Each row of a before or after table is a point. One or more steps were done to the points. Then noise was added and the rows were shuffled. The steps act on columns, c1 being the first. Write out the steps. A step turns or swaps two columns, mirrors them in a line or flattens them onto one, adds a multiple of one to another, or multiplies or shifts one. Angles are multiples of 10 degrees, from the lower column toward the higher: turns from -170 to 170, lines from 10 to 170 but not 90. Use the fewest steps. Two steps may share a column if one is a turn and the other turns, adds or multiplies; they go together, in the order done. Otherwise the lowest column goes first.

Before:
array([[-36,  50,  -7],
       [-13,  11,  17],
       [ 14,  11, -28],
       [-32, -20, -21],
       [-34,  45,  30],
       [ -7,  27,  36],
       [ 10,  33,  19],
       [ -9, -26, -23],
       [ -8,  44,  15],
       [-20, -12, -23],
       [ 11,  15, -23]])
After:
array([[ 17,  15, -12],
       [ 30,  58, -33],
       [-22, -26, -32],
       [ 37,  36,  -7],
       [-24, -15, -21],
       [-24,  19,  10],
       [-28,  13,  13],
       [-22, -34,  -8],
       [ -9,  65, -35],
       [ 15,  57, -10],
       [ 19,  43,   9]])
Steps: swap c1 and c3; multiply c2 by 1.3

Before:
array([[ 58,  43,  -4,  23, -20,  -3, -19, -17],
       [ 10, -35,   9, -32,  13,  43, -26,  33],
       [-15,  22,  13, -35, -22,   3, -12,  -3],
       [ 25,  11,  18, -32,  29,  54, -57,   6],
       [ 18,   6,  18, -21, -27, -23,  -3,  38],
       [  0,  -8,  -8, -49,  20,  17, -18,  10],
       [ 13,  38,  -3,  28, -28, -37,   6, -28],
       [-30, -21, -22, -23,  25,  37, -69,  31],
       [ 28,  36, -19,  10,   3, -40,  19,  -6],
       [ 14,  34, -27,   0, -29,  21,  17,   7],
       [ 51,  17, -30,   9, -35, -22,  -4, -59],
       [-15, -17,  33, -35,  41,  44,  -9,  28],
       [ 13,   7,  -3,  33, -31, -11,   6, -25]])
After:
array([[-34, -18,  34, -35, -15, -61,  -8,  30],
       [-34,  23,  13, -35,  21,   9, -13,  -3],
       [ -7,  34, -29,   2,  36,  -2,  18,   6],
       [ 34,  17, -32,  10,  19,  37,  -5, -58],
       [ -6,   7,  -3,  34,  21,  24,   6, -26],
       [ 38,  42,  -4,  23,  15,  12, -19, -17],
       [  8,  37, -18,  10, -22,  33,  19,  -6],
       [-49, -22, -21, -23,  -2, -45, -68,  32],
       [-19,  -8,  -9, -50,  -8, -24, -19,  10],
       [-13, -35,   7, -32,  12, -43, -27,  34],
       [ -7,  40,  -2,  29,   7,  44,   6, -29],
       [ -3,   7,  18, -22,  12,  34,  -2,  38],
       [  4,  11,  18, -31,   3, -63, -57,   6]])
Steps: shift c1 by -20; turn c5 and c6 by -150 degrees

Before:
array([[ 53,   7, -17,  21,  19,  27,   4, -13,  -9, -34,  16],
       [ 28, -11, -11,  14, -32,  15, -45, -26, -57,   5,  -7],
       [ -9,  28,  24, -28,   0,  39,  -5,  17, -10, -27,  60],
       [ -4,  45,  49,   2,  27,  16,   6, -46,  20, -20,  16],
       [ 15,  32,  -3,  57, -32,  -2,  22, -19, -49, -14, -55],
       [-11,  14,  10,   1,  33, -61,  28,  24, -42, -16,   8],
       [-26,  25, -47, -17, -17,  32,  12, -12,   2,  23, -22],
       [ -1,  37,  51, -32,  28,  -9, -48,  16,  39,  28,  -7],
       [ -4,  -3,  49,   1,   2,  23,  14,   5, -17,   6,  32],
       [-30,   0,   6,  -9, -29,  24,  -9, -17,  18, -20, -59],
       [ 45,  10, -12, -61,  -3, -26,  -4,  11,  11,  -2,   7]])
After:
array([[ -5,  -2,  50, -11,  -1,   4, -10,  22, -17,   6,  31],
       [ 15,  32,  -4, -58, -31, -19,  20,  -1, -48, -14, -56],
       [ 52,   8, -17, -18,  18, -15,  10,  27, -11, -34,  16],
       [ -9,  28,  24,  25,   0,  17, -14,  38, -10, -28,  58],
       [ -1,  36,  51,  55,  27,  15,  16, -10,  40,  27,  -7],
       [ 44,  10, -11,  50,  -4,  11, -36, -26,  10,  -2,   6],
       [-26,  24, -48,   6, -17, -12, -20,  32,   2,  24, -22],
       [-11,  16,  11, -20,  34,  25, -21, -61, -42, -17,   8],
       [ 28, -11, -10,  18, -32, -25,  43,  14, -58,   4,  -7],
       [ -4,  46,  49,  -6,  27, -46,  -2,  15,  19, -20,  16],
       [-31,   0,   7,  12, -29, -16,   1,  25,  19, -21, -59]])
Steps: turn c4 and c7 by 140 degrees; swap c6 and c8
